Each row is a point. Any point is a mix of the corners, with weights that add up to 1. It lies inside the corners' shape when no weight is negative. Is each point inside? If not, which corners have a negative weight?

Corners:
(1): [0.022,0.022,0.041]
(2): [0.008,-0.059,-0.009]
(3): [-0.030,0.056,0.023]
(4): [0.046,-0.022,0.007]
Points:
[-0.022,0.042,0.027] => outside (4)
[-0.001,0.027,0.027] => inside
[0.030,-0.011,0.009] => inside
[0.036,-0.001,0.029] => outside (3)

Corners:
(1): [-0.028,-0.002,-0.018,0.048,-0.004,0.047]
(2): [-0.019,-0.021,-0.041,-0.019,0.021,0.056]
(3): [-0.042,0.024,0.014,-0.001,-0.014,0.056]
(4): [-0.076,0.001,-0.031,0.008,-0.003,0.037]
(5): [-0.037,0.026,0.057,0.022,0.031,-0.076]
(6): [-0.004,0.065,0.000,0.041,-0.023,-0.065]
(7): [-0.037,-0.057,0.021,-0.002,-0.020,-0.059]
Points:
[-0.034,0.027,-0.005,0.019,0.001,0.010] => outside (7)
[-0.040,-0.024,-0.011,0.014,-0.002,-0.013] => outside (3)
[-0.038,0.002,0.016,-0.002,0.001,-0.021] => outside (1)
[-0.058,0.004,-0.017,0.011,-0.005,0.016] => inside
[-0.018,0.015,0.026,0.044,-0.016,-0.025] => outside (2, 4)
[-0.037,-0.007,-0.005,0.015,-0.006,-0.015] => outside (3)
[-0.036,-0.010,-0.008,0.022,-0.004,-0.017] => outside (3)
[-0.027,0.050,0.009,0.041,-0.004,-0.008] => outside (2, 7)
[-0.031,0.000,-0.017,0.009,0.002,0.034] => inside

Corners:
(1): [-0.004,-0.040,-0.017,0.066,-0.006,-0.014,-0.017,0.000,-0.093]
(2): [0.002,-0.008,-0.125,-0.024,-0.007,0.023,0.034,0.028,-0.045]
(3): [-0.001,-0.010,-0.001,-0.010,-0.030,-0.011,0.011,0.012,0.002]
(4): [0.019,-0.004,0.026,0.048,-0.012,0.039,0.039,0.011,0.036]
(5): [0.001,-0.019,0.024,-0.004,0.015,0.036,-0.065,-0.036,0.037]
(6): [-0.002,0.007,-0.049,-0.006,-0.012,0.020,0.032,-0.021,-0.057]
(7): [0.002,-0.036,0.015,0.018,0.011,-0.017,0.020,-0.019,0.022]
(8): [0.016,0.116,0.013,0.058,0.024,0.004,0.049,-0.004,0.052]
(9): [0.006,-0.037,0.006,-0.004,0.017,-0.001,0.038,0.043,-0.052]
(10): [-0.074,-0.024,0.022,-0.006,0.020,0.039,-0.009,-0.004,0.042]
Points:
[-0.002,-0.020,0.000,0.012,-0.003,-0.004,0.012,-0.003,-0.002] => inside
[-0.006,-0.012,0.002,0.020,-0.001,0.013,0.015,0.001,0.006] => inside
[-0.002,-0.007,-0.017,0.018,-0.003,0.002,0.014,0.003,-0.020] => inside
[-0.006,-0.007,-0.015,0.020,-0.003,0.004,0.024,0.007,-0.021] => outside (5)

Corners:
(1): [0.029,-0.027,-0.038,0.000,-0.009,0.008,0.064,0.009,0.018,0.003,-0.050,-0.019]
(2): [-0.009,-0.011,0.056,-0.015,-0.010,-0.018,-0.057,0.056,-0.050,-0.006,0.008,-0.024]
(3): [-0.037,0.027,-0.042,0.114,-0.041,0.021,0.032,-0.005,0.032,0.028,-0.021,0.004]
(4): [0.023,0.048,0.082,0.046,0.019,-0.036,-0.001,0.052,-0.023,-0.005,0.021,0.009]
(5): [-0.008,0.055,0.048,-0.037,-0.030,0.012,0.043,0.036,0.016,-0.049,-0.011,0.010]
(6): [-0.016,0.057,-0.021,-0.002,-0.030,-0.013,0.005,0.034,0.027,-0.057,0.006,0.085]
(7): [-0.011,-0.007,-0.050,-0.031,-0.008,-0.022,0.067,0.028,0.014,-0.041,0.047,0.009]
(8): [0.059,-0.006,0.056,0.071,-0.017,0.078,-0.052,0.048,-0.070,-0.029,-0.038,-0.041]
(9): [-0.018,-0.009,-0.011,-0.012,0.034,0.049,0.002,0.045,0.016,0.001,-0.066,-0.031]
(10): [-0.001,0.013,0.084,0.003,0.011,0.041,0.024,0.024,-0.111,-0.024,-0.089,-0.047]
(11): [0.006,-0.010,-0.046,-0.025,-0.011,0.008,0.024,-0.041,0.018,-0.011,0.010,-0.022]
(12): [-0.001,-0.015,0.035,-0.032,0.000,-0.007,0.003,0.007,-0.011,0.025,0.032,0.021]
(13): [-0.001,-0.008,-0.064,-0.044,0.003,-0.014,0.051,-0.020,0.010,0.072,0.023,-0.018]
Points:
[0.020,0.010,0.028,0.024,-0.015,0.035,-0.004,0.030,-0.026,-0.022,-0.021,-0.017] => inside
[0.012,0.003,-0.004,0.018,-0.020,0.027,0.001,0.032,-0.004,-0.015,-0.012,0.000] => outside (4, 10, 11)
[0.014,-0.003,0.018,-0.019,-0.001,0.019,0.016,0.014,-0.024,-0.012,-0.017,-0.027] => outside (3, 6)
[0.002,0.011,0.001,-0.008,-0.010,0.009,0.035,0.015,-0.003,-0.005,-0.019,-0.007] => inside
[0.002,0.010,0.020,0.004,-0.009,0.011,0.015,0.021,-0.013,-0.022,-0.016,-0.008] => outside (13)
[0.006,0.002,-0.002,0.001,-0.007,0.005,0.013,0.022,0.004,-0.001,0.008,0.001] => outside (10)
[0.000,0.000,-0.001,0.009,-0.008,0.010,0.021,0.014,-0.006,-0.002,-0.002,-0.015] => outside (6)
[0.009,0.013,0.019,-0.015,-0.002,0.002,0.007,0.024,-0.017,-0.020,0.009,-0.001] => outside (1, 3)
[0.009,0.003,0.005,0.013,-0.003,0.005,0.009,0.021,-0.016,0.000,-0.002,-0.007] => outside (5)

Corners:
(1): [0.012,-0.005,0.049,0.004,0.006,0.024,0.032,-0.024,0.024,0.051,0.027,0.055,0.038,0.000,0.034,-0.058,-0.065,0.010]
(2): [-0.065,0.041,0.047,0.015,0.029,-0.011,-0.051,0.002,-0.016,0.002,-0.042,0.004,-0.039,0.014,-0.013,-0.005,0.036,0.061]
(3): [0.031,0.019,0.020,-0.032,0.034,0.042,0.031,0.027,0.078,-0.081,0.043,0.021,0.000,-0.022,0.029,0.046,-0.019,-0.032]
(4): [0.034,0.019,-0.032,-0.017,0.005,0.003,0.004,-0.037,0.082,-0.048,0.047,-0.023,0.054,0.023,0.016,-0.015,0.032,0.041]
(5): [-0.012,0.013,0.049,-0.063,-0.025,-0.038,0.050,0.009,0.051,-0.038,0.047,0.013,-0.026,0.051,-0.004,0.030,0.029,0.049]
(6): [0.045,-0.038,-0.022,0.011,-0.043,0.023,0.029,-0.003,0.060,0.037,-0.022,0.027,-0.011,-0.008,0.009,0.032,-0.071,-0.021]
(7): [-0.018,0.001,0.040,-0.028,-0.021,0.029,-0.019,-0.022,0.004,0.001,0.068,-0.047,0.014,0.031,-0.008,-0.051,0.014,-0.008]
(8): [-0.057,0.001,-0.003,-0.019,0.007,0.018,0.024,0.022,-0.010,-0.042,-0.025,-0.058,0.039,0.002,-0.009,0.003,-0.018,0.028]
(9): [-0.041,-0.002,-0.025,-0.018,-0.017,0.025,-0.043,-0.030,-0.044,0.010,0.018,0.026,0.014,-0.024,0.019,0.007,-0.045,0.015]
(10): [-0.036,0.028,-0.014,0.013,-0.020,-0.021,0.043,-0.002,-0.037,-0.009,0.058,-0.034,-0.028,-0.009,-0.021,-0.049,0.026,0.023]
(11): [0.048,0.026,0.003,0.020,-0.063,-0.020,0.018,-0.055,0.052,-0.005,-0.023,-0.017,-0.002,-0.016,-0.010,-0.059,0.000,-0.021]
(12): [0.029,-0.027,0.051,-0.053,0.014,0.029,0.049,0.021,0.010,-0.019,-0.018,0.019,0.034,0.006,0.006,0.034,-0.020,0.004]
(13): [-0.061,0.007,-0.017,-0.040,0.013,-0.028,0.004,0.021,-0.058,0.021,-0.024,0.023,0.010,-0.006,-0.034,-0.028,-0.017,-0.021]
(14): [0.030,-0.024,0.032,0.021,0.010,0.000,-0.034,0.022,0.025,-0.009,-0.011,0.054,-0.025,0.003,0.033,0.021,-0.051,0.035]
(15): [-0.002,-0.052,0.078,0.011,0.056,0.025,0.021,-0.013,0.037,-0.080,-0.030,-0.036,0.046,0.001,-0.022,0.028,-0.004,-0.045]
(16): [0.010,0.012,-0.018,-0.021,-0.048,0.037,-0.023,0.027,0.008,-0.011,0.068,0.026,0.051,0.055,0.012,0.048,-0.039,0.054]
(17): [-0.044,0.043,0.003,-0.041,0.005,-0.075,0.038,-0.020,-0.053,0.006,-0.027,-0.027,-0.037,0.038,-0.015,0.003,0.026,-0.030]
(18): [-0.051,0.032,0.006,-0.005,0.059,-0.065,-0.040,-0.029,0.015,-0.018,-0.027,-0.070,0.040,-0.045,-0.003,-0.002,0.037,0.002]
(19): [0.041,0.042,0.005,-0.002,0.007,-0.037,-0.017,-0.034,-0.004,0.005,-0.003,0.039,-0.017,-0.018,-0.023,-0.029,-0.025,0.039]
Points:
[0.007,-0.003,0.022,-0.001,0.002,-0.003,-0.005,0.005,0.016,-0.011,0.006,0.021,-0.008,0.005,0.011,0.004,-0.023,0.022] => inside
[-0.001,0.013,0.004,-0.008,-0.011,0.002,-0.002,-0.001,0.007,-0.009,0.021,0.006,0.009,0.013,0.000,0.002,-0.012,0.026] => inside
[-0.023,0.016,0.005,-0.025,0.000,-0.023,0.011,-0.005,-0.015,-0.002,-0.003,-0.002,-0.001,0.012,-0.011,-0.007,-0.002,-0.003] => inside
[0.003,0.006,0.007,-0.015,-0.006,0.006,0.009,-0.014,0.019,-0.015,0.023,-0.003,0.018,0.005,0.012,0.002,-0.018,0.012] => outside (2, 13)
[0.002,0.014,0.012,-0.012,-0.011,0.003,0.008,-0.012,0.016,-0.004,0.018,0.006,0.003,0.002,0.011,-0.005,-0.014,0.019] => outside (13, 15)
